Every row gives one point. Each copy is the shape, with its points in the same order, turned, moved and blurred by noise. Some copies are also mirrored. Which?
In the rows, 128 means zero.

Shape (6 x 2):
[[153  48]
 [152 155]
 [175 159]
 [ 99 121]
 [119 135]
 [ 38  96]]
Copy 1 (6 x 2):
[[145  48]
 [156 153]
 [175 159]
 [102 126]
 [123 136]
 [ 41 106]]
Copy 1 is: only turned
Copy 2 (6 x 2):
[[193 121]
 [ 87 128]
 [ 77 104]
 [126 180]
 [110 161]
 [149 240]]
Copy 2 is: mirrored
Copy 3 (6 x 2):
[[ 66  53]
 [158 108]
 [174  95]
 [101 137]
 [125 126]
 [ 49 175]]
Copy 3 is: only turned
Copy 4 (6 x 2):
[[ 64  57]
 [102 154]
 [ 83 159]
 [138 101]
 [128 123]
 [190  53]]
Copy 4 is: mirrored

Shape (8 x 4):
[[ 40 136 102 110]
 [107  92  73  53]
 [152 177  63 183]
 [123 151  86 134]
 [170  50 166 137]
 [138 107 180  80]
 [167  99 143 162]
 [165  92 148 195]]
Copy 1 (8 x 4):
[[150  25 152  84]
 [ 74  60 104  86]
 [190  93  82 183]
 [163  84 100 128]
 [ 89 161 189 151]
 [111 152 165  69]
 [130 147 156 168]
 [139 150 177 192]]
Copy 1 is: mirrored
Copy 2 (8 x 4):
[[ 93  72  78 127]
 [124  21 163  97]
 [163 166 111  25]
 [134 105 126  78]
 [174 132 219 172]
 [ 94  96 201 149]
 [167 153 188 130]
 [188 172 172 142]]
Copy 2 is: only turned
Copy 3 (8 x 4):
[[ 50 123  84 174]
 [ 60 161 101  86]
 [182 108  39 131]
 [139 136  70 140]
 [162 135 201 108]
 [115 199 164 147]
 [180 137 161 117]
 [189  99 170 135]]
Copy 3 is: only turned
Copy 4 (8 x 4):
[[ 92 192  80 144]
 [ 84 152  77  62]
 [ 81  57  63 189]
 [ 99 109  90 156]
 [200  77 141  92]
 [134 123 172  93]
 [159  81 119 137]
 [190  74 132 157]]
Copy 4 is: mirrored

Shape (12 x 8):
[[164 133  98 106 127 106 159 104]
 [102 129  88  63 201 119 110  89]
 [175 112 172 116 137 182 134 108]
 [111 143 138 157 113 142 110 182]
 [103 133 139 105 113 171 120 178]
 [ 96  97 177 138 106 157  82 124]
 [ 79  56  93  79 122 168 184  80]
 [166 111 140 149 208 143 108 182]
 [164  54 104 117 164 160 122  72]
 [168 142 104  94 111  90 100 175]
 [107 105 134 126 125 108 180 175]
 [ 91 153 115 133 109 140  96 154]]
Copy 1 (12 x 8):
[[151  78  89 139 109 100 123 180]
 [122 121  95  74 169  41  98 172]
 [191  81 161 117 127 109 160 131]
 [120 136 163 149 117 155  97 125]
 [136 133 158  86 118 157 101 129]
 [119 118 165 112 131 121 153  75]
 [ 86  65 104  45 140 122 185 189]
 [153 104 218 150 136  73  84 166]
 [124  27 148 106 143  54 156 148]
 [150 116 107 140  60  99  63 142]
 [111 141 152 130  85 137 136 189]
 [109 131 126 124 135 141  83 116]]
Copy 1 is: only turned
Copy 2 (12 x 8):
[[126 151  90 128 139 168 166 141]
 [181 137  60  56 142 109 115 141]
 [119 120 171 103 176 160 120 182]
 [ 93 127 148 152 106 136  80 102]
 [120 107 147 121  99 156  61 134]
 [133  75 179 134 117  94 108 144]
 [157  30  58 108 139 166 130 180]
 [122 181 133 138 186 118  47 155]
 [186  89 117 120 214 141 134 174]
 [166 190 131 152 101 167 125 123]
 [ 99 126  82 160 102 147  96 168]
 [123 119 133 122 101 127 100  85]]
Copy 2 is: only turned
Copy 3 (12 x 8):
[[184 118  99 102 131 126 166 123]
 [129 134  44  44 124  87 168  83]
 [140 162  91 118 100 194 117 108]
 [ 76 128 130 131 181 141 123 131]
 [ 69 114 119  94 151 169 139 121]
 [ 63 117 101 141 106 139  92 104]
 [114  60  30 123  91 164 208 103]
 [127 176  90 112 205 159 118  61]
 [163 118   7 122 113 154 115  91]
 [156 100 148  66 181 124 117 121]
 [115 100 136 143 165 141 187  93]
 [ 72 121 114 105 160 116 133 143]]
Copy 3 is: only turned
